Every row gives one point. Before rounding, the points of a table are all equally far from one centre. They may lie mostly on one side of it. Where is the centre, to within rounding?

Points:
[[-54 -32 -38]
 [-14   0 -82]
 [-19 -46  -3]
 [ 36  16 -42]
 [-52 -16 -60]
 [ 35 -16 -11]
 [ -4 -45 -59]
 [ 20 -19   8]
 [-35  42 -42]]
Centre: [-11  -3 -30]

Points, 19 rows:
[[  25   29  -22   38  -66   18   63  -65   20    3   15   -9]
 [ -56   17  -41   38  -24  -33   87  -85    5   40    8    6]
 [ -18  -19   26    1  -30   11  110  -45   17  -28  -41   41]
 [ -33    2   10    7    2   -3  -20  -84  -49  -35    2   25]
 [ -25  -40   26  -12  -37  -42  -36  -20  -20   10   37    7]
 [  49   19  -25   15   -4  -26   58  -83  -11   37  -25   14]
 [-104   64    0   17    0   -1   42  -36   41    0  -24   27]
 [   3    4  -38  -46   -3   32   42  -28    7   32  -16  -58]
 [  16   18   40    5    2  -20   33  -52   -6  -11  -73   64]
 [ -75   20  -39   10   37  -13   83   -1   -6    8   13   -5]
 [ -61    3   -5   69   -7    6   30  -65  -47   -6  -14  -31]
 [ -22    1   -2   32   23  -28  -21  -30   15  -40    6   74]
 [  14    3  -10   35  -33   56   30  -82  -17   15  -42   36]
 [ -52   36   79   49   10   -9   24  -40   21   50  -10  -13]
 [ -28   32  -14    8  -49  -23   22  -45  -68   54  -14   38]
 [ -18  -26   87   46   -8  -16   -4  -23  -10   -2    9   -3]
 [ -47   15    2  -13  -31   53   44  -75   10  -48   -9   38]
 [ -11   18  -74  -15  -61  -22   12  -46   48   14   20    4]
 [ -16   31  -61   -8  -19  -28   65   23    9    5   33    8]]
Centre: [-27   0   2   7 -12  -8  28 -32  13  15 -12  10]

Points, 29 rows:
[[ -46  -56  -63  -15  -31  -22   17   52   18  -45  -11    3   18  -41
    -2  -65  -24    9   11   34   35  -53  -58    7]
 [ -23   10  -42   27  -52   15  -37   19  -90   17   45   77   21    7
   -11  -41   25   38  -23  -43   12   27   -3    1]
 [ -40    8   -7   -9  -50  -45   53  -91   -9  -30   18   15  -29    2
    -9  -41  -26  -29    8    5   35   12  -37   31]
 [  25  -26   57    2  -19  -12   11  -32  -14    0  -24  -24    8   47
    24  -27   49   -9    5  -37   15  -48  -24   35]
 [ -26  -41   20   -9  -35  -39   25  -18  -45  -11   -9  -26    2   28
   -52  -26  -51   44  -68    7   44   -4  -59  -53]
 [ -21  -37  -18  -29  -30   -2   67  -18    5  -38   75  -40    6  -13
     4  -45  -38   62   32  -22   71    4  -33   41]
 [ -16  -34  -51   18  -15    3   18  -27    0    0   17   22   71  -27
   -23  -60   77    5  -46  -26   32   -6  -38  -21]
 [ -12  -48  -42   22  -31  -14   56  -12  -64   -1  -22   15  -27  -12
    -2  -95  -23   33  -47  -47   70  -21  -33  -17]
 [ -28  -18  -34  -44  -66   13  -31  -56  -22  -51   -1   13   17   -5
    25  -34  -48   19  -18  -54   45   49  -88   38]
 [  16   15   13  -12   13  -35   12    2  -61   10   -4  -13   43   11
   -39   16  -10   63  -42  -44   -6   -1  -60    9]
 [ -47   -8   39   -1  -66   -8   39  -29  -94   12   -7   -2    5   29
    34    9    6  -19  -23    1   33  -24  -48   37]
 [  18  -26  -37  -48   -9  -11   75    3   -1  -26  -41    9  -31    3
     7   -7    1   27  -23  -37   57    1  -40  -32]
 [  16  -32   31   10 -101   20  -49   18  -15  -31   -3    2   14   10
    19  -57  -46   -8  -29  -45   22  -61  -68   38]
 [ -28   -7  -11    6  -41  -14   78  -52  -49  -41   18   11  -13  -13
   -77  -27  -12    0  -24  -30   42   12  -17   21]
 [ -32   -3  -34   40  -18  -41    1   19  -68  -65   22  -17  -25   -1
    -9  -79  -61   53  -37  -17   -8   20  -86   19]
 [ -77  -19  -16   17  -69   25   41  -57  -43  -13  -38    6  -32  -28
    10  -57    0   14    3  -25  -14   26  -48  -15]
 [ -33   35   -7    7    2   -4   32  -25  -21  -72  -58    0   -5   32
    22  -79  -20  -10   -1  -18   34  -64  -53  -22]
 [ -16  -45  -81   -3  -33   -3   36  -21  -56  -22    4    6    0  -13
    33  -46   23   35  -19  103   50    0  -22  -16]
 [ -23   12   16    0  -52   11  -15   30  -42 -101  -40   16   -9   40
   -15    1  -42   -5  -36  -31   63   -7  -44  -28]
 [ -28  -39  -61    1  -25   -3   70   19  -25    2  -32  -30  -28   55
   -44  -35    0   50   10   16   19   -8  -96   13]
 [ -70    0   28   19  -48   -6   29  -38  -30  -11   28  -19   16   94
    -3    8   24   -7  -22  -16   20  -34  -63  -33]
 [ -27   19    6  -41  -14  -41   49  -69  -34  -27  -19    7  -19    7
    -8  -70   -4    8    4  -46   15  -10  -71  -16]
 [  13  -55   -4   13  -32  -27    8  -56  -61  -34   49    2   -4   43
   -20  -47 -119   15   12   36   46  -20  -62  -16]
 [  18  -37  -13  -26  -59  -16   29  -35  -45  -58   21   -2  -17    2
    13  -58  -10   65   -4  -70    8  -41  -75  -72]
 [  -6   -1  -13   18  -10   23   -4   34  -31  -17  -40  -49  -27  -28
   -13  -84  -57   86   15  -10   42  -22  -48  -35]
 [   4   47  -61   31  -11   21   18   10   17  -71   32   -1  -21   23
    43  -18    3   43  -51    9   71  -47  -86   -7]
 [  -9  -38  -80    9  -72   29   17    6  -32  -24  -33  -11   30  -20
    51  -29  -51   25   18   16  -42  -16  -87   45]
 [   6   10  -22   55  -74  -46   11  -54  -75   34   47  -12   18   -4
     3   21    4  -14  -29   11    2  -47  -39  -26]
 [ -24  -14    4   48  -42  -14   29   -6  -30  -30   15   17   22  -32
     8   91  -47   24   30   18   10   10  -71    6]]
Centre: [  0 -14 -24  20 -34  11  -2  -9 -29 -23  18   4  13  16   5 -27 -13  22
   9   1  28  -8 -44  -5]

Points (28 x 24):
[[ 11 -16 -34 -23  50 -33  20 -42  23  87   0  28 -35  45 -17  -9  62  12
  -12  -7  11 -35  26  40]
 [-14  20 -44 -23  46 -24  86 -54  29  57 -55   6   6  48 -35 -22  49  23
  -46   2  -3 -23  54  -2]
 [ -4  11 -20 -59   3  -4  50 -24  11  43  18 -16  -1  46 -25  18 101  -8
   -4  19 -37  -1  85  -1]
 [ 22  17 -32  14  32  -4  38 -39  95   6  11  24  12  56 -45   3  15  14
  -17  45  -6 -26  30  -3]
 [ 28  13 -19 -26  17   6  62 -20  50  50 -14  -7   9  68 -16   1  31  47
  -10  24  16  13 102  27]
 [ 20  88 -11 -27  38 -26  83   8   8  42 -11  12  22  70  -2  -5  18 -10
  -28  35   2  -8  33 -22]
 [-32  18 -20 -21  36 -13  56 -36  67  37 -17  42 -29  46 -45 -10  46  58
   -1  -9 -30   9  74  25]
 [ 24  25 -29   1 -10   8  67 -12  13  42  10  32  -3  14  11  15  48  13
    8   5  14 -37  81  11]
 [ 16  56  10 -67  24  -5  50 -81  36   7   2  28   0  22 -36  -4  21  20
  -28  31 -19   8  61   4]
 [ 48  51  16 -35  55 -12  38 -42  75  21  29 -44  13  42  -7 -24  38  34
   12  48   1 -19  65  21]
 [  7  26  -1 -34  12 -28  47 -46  43 -29 -23  21 -26  22 -38  46  43   3
  -11  21 -34 -35  35   9]
 [  2  64 -35 -18  67  -2  22  -1  36  45  14  30 -22  38 -25 -37  81 -19
   20   7 -36 -39  71 -26]
 [ -3  -3 -27 -23   4 -51  51   0  38  42  -9   8  44  52 -51 -27   2  66
   15 -11 -12  -3  69  45]
 [ 37  42  -2 -23   2 -25  62 -17  56  20   6  10  34  57   6  -6  15  23
  -16  38 -16  11  72 -39]
 [-19  21 -33 -48 -17  10  34 -30  40  32 -54   0  28  12 -19  39  45 -14
    3 -19  23 -26  73   4]
 [ 58  46 -58 -24  34 -17  49 -36  28  41  12  12  13  26 -44   5  33  34
  -13  22  19 -64  31  16]
 [ -5  60   3 -17  27  -3  14 -30  61  36 -13  13  15  56 -44  -1  60   1
   32  57  -7 -35  37  -3]
 [  4  81  -2 -50  -7  -3  39 -40  47  51 -21 -35  12  28 -24   9  67  23
    3  -7 -85 -21  90   9]
 [ -5  62 -46 -40  41  42  89 -42 -20  30  10  -5   3  39 -27 -32  41  28
  -18  14 -19  -7  48  -2]
 [ 31  67 -65 -17  70 -38  67 -36  77  52 -45 -33  44  55 -14 -15  38  16
  -34  17   1  -6  18  33]
 [ 55  21 -21   8  24 -42  52 -14  76  58   1 -30  59  11 -40  12  78  24
    9 -23  -2  17  39 -24]
 [-16 -14 -25 -23  -2 -38  24 -55  41  -3   0 -14  -5  58 -28  -8  42  28
   11  -1  10 -54  90  10]
 [ 21   9 -33  17   3 -59  37 -23  63  32  15  -8 -33  59 -47  16  45  24
  -11  40 -24 -36  46 -26]
 [ 11  66 -11 -46  49 -14  74 -31  48  31  34   0  57  21 -44  30  67  29
  -11  -7 -19 -16  66  -1]
 [-17  34 -63  -2   9  28  77 -58  27  32 -25 -18 -32  47 -30  30  31   6
   -2 -43  20 -20  50  -5]
 [ 10  55 -28  14  43 -47  58  -8  34  76 -15 -20  39  87 -56  -8  46  28
  -21  30 -43 -34  58  15]
 [ -9  48 -20 -45  33   4  28 -61  48  47   7  -8 -19  70 -76  -6  97   6
   -7  11 -47   0  30  -5]
 [ -1  37 -32 -55  51 -37  20 -41  45  39 -17 -34 -13  83 -65  31  48  -5
  -11  49 -21 -22  38  25]]
Centre: [ -1  48 -21  -1  23 -21   8  -6  30  23   4 -34  -1  18 -22 -19  29  -3
 -33 -22 -16   9  37  24]

Points (31 x 24):
[[ 32 -36 -10  -8 -32  -7 -50  -5  11 -18  80 -11 -75 -18 -15  -9  -7  41
    3  34 -32  39 -11  21]
 [ 46 -51 -81  35   4 -15 -12  23 -38 -21  39 -16 -86   4  28 -24  -8  22
   30  -9 -13  53   6  27]
 [ 43  11 -71   2   5 -40   9  19 -25   2  38 -32 -78   1  23 -35 -25  75
   24  -6 -20  64  -2  47]
 [ 86 -49 -54  22 -52  -6 -56  -1   9 -15  44 -21 -55 -18   8 -69  -1  23
  -25 -29 -64  12  40  22]
 [ 67 -27 -81  11 -36  -3 -21  31 -23 -43  92 -17 -70  15  18 -46 -14  42
   13 -19 -14  41  50  25]
 [ 45 -48 -56  12 -24  27 -37  18  -9 -17  99  -1 -52  -3  -8 -15 -19  51
    0 -40  14  49  46  18]
 [ 19 -44 -74  16  -6 -26 -61  -5 -23 -21  59   7 -61  30  38 -20 -10  49
  -47  25 -49  49  19  26]
 [ 71 -36 -71  -1 -22 -68   3  23  -8 -32  76  20 -48   5  -5 -23  16  43
    9  -7 -22   9  -2  58]
 [ 34 -65 -43  35 -10 -20 -60   9 -46   0  37 -27 -53  19  18   4 -16  27
   30  -7 -51  30  40 -10]
 [ 49 -17 -37  54 -34 -32 -16 -38 -47  -5  14 -53 -46  19  26 -56  20  15
   -9  31  -7  33  64  52]
 [ 60 -21 -61  31 -34  27 -55  -4 -37 -49  35 -24  -2  37  20 -30  22  38
  -36  14 -21  52  25  63]
 [ 23 -31 -64   1 -48  -9 -39   3 -32 -33  45 -13 -35  38 -29 -13 -36   1
    8   6  -3  55 -14 -15]
 [ 51 -31 -59  19 -51   3  25 -33 -29  22  93   3 -54  12  31   0 -45  41
   20   9 -18  35   0  26]
 [ 64 -70 -80  60 -34  14 -30  17 -17 -11  57 -33 -54   4  10 -41 -16  41
   14  -4 -10  63  -4 -17]
 [ 19 -31  -8   5 -40 -28 -31 -28 -20  18  34 -33 -46  -8  27 -50  39   9
   58  28 -16   3  -3  13]
 [ 57 -20 -37  57 -33  43 -25   3 -46   7  73   8 -47 -33  -8 -51 -24  28
   -8  39 -34  21 -18  31]
 [ 36 -43 -84  24 -31  15  -2  12 -19  -2  57  -8 -27  44   8  -6   6  15
    8  68 -33  76  21  29]
 [ 17 -39 -73  27 -32  12 -64 -13 -28  -4  26   4 -41  12  -5 -17  -5  39
    3 -13  11  58  10   6]
 [ 25 -38 -26  34 -50  -3 -51  36   0  -9  40 -35 -65  55  16 -21  18  46
   -3   2 -21  35  28  43]
 [ 16 -46 -42  17  -4 -21 -53  32 -36 -15  83   9 -57   7 -11  -3 -20  27
   -7  -7  -1  43   5  35]
 [ 52 -50 -61 -13 -15 -14 -48 -32 -23  -6  76   5 -52   3  30 -42 -30   0
   12   3  -3  49  10  29]
 [ 38 -72 -31  33 -39   3 -41   2 -12  -4  75 -29 -19  13   5 -13  -5  -4
   11  29 -42  77  33  35]
 [ 32 -42 -61   3  -2 -36 -62  -3 -26   9  96  -2  -6 -13  35 -49 -11  25
    5  12 -10  51  43  47]
 [ 78 -61 -81  23   0 -33 -22   6  -3  -2  63   6 -37  42 -29 -60 -12  91
  -48  31   7  49  13   2]
 [  1 -33 -65  16 -20 -38 -53   8 -41  21  75 -38 -56  20  30 -70 -27  46
  -27  -6  -9  20  59  31]
 [ 53 -31 -40   5 -56  -5 -53 -31 -16  14  20  -8 -28   7  43 -54 -30  22
  -15  30 -27  68   7  31]
 [ 27 -74 -31  43 -19 -16 -18  24  46  11  66  -5 -42  25  27 -32  -4  -6
    0   0  -7  56  -1  56]
 [ 43 -41 -51  14 -51   3 -57  14   1 -19  61 -13 -30  51  17 -18  18  29
  -28 -30 -57  10  -8  55]
 [ 72 -65  -7   9 -56   5 -28  49  -4  -9  49 -51 -20  33  12   1   6  -2
   -6  32 -41  31   6  37]
 [ 55 -62 -78  35 -13  30 -11  -8 -12  17  95 -55 -46  45  14  -9  17  48
  -19 -10 -11  61  10 -37]
 [ 59 -37 -61   7 -31  -4  -6   8 -46  30  54 -17 -72  31  41 -12  30  49
   16  46 -56  20  28  24]]
Centre: [ 29 -27 -25   9   8   0  30   3  -4 -16  41 -23   1   6  12 -49  -4  42
 -23   2 -29   9  22  -6]
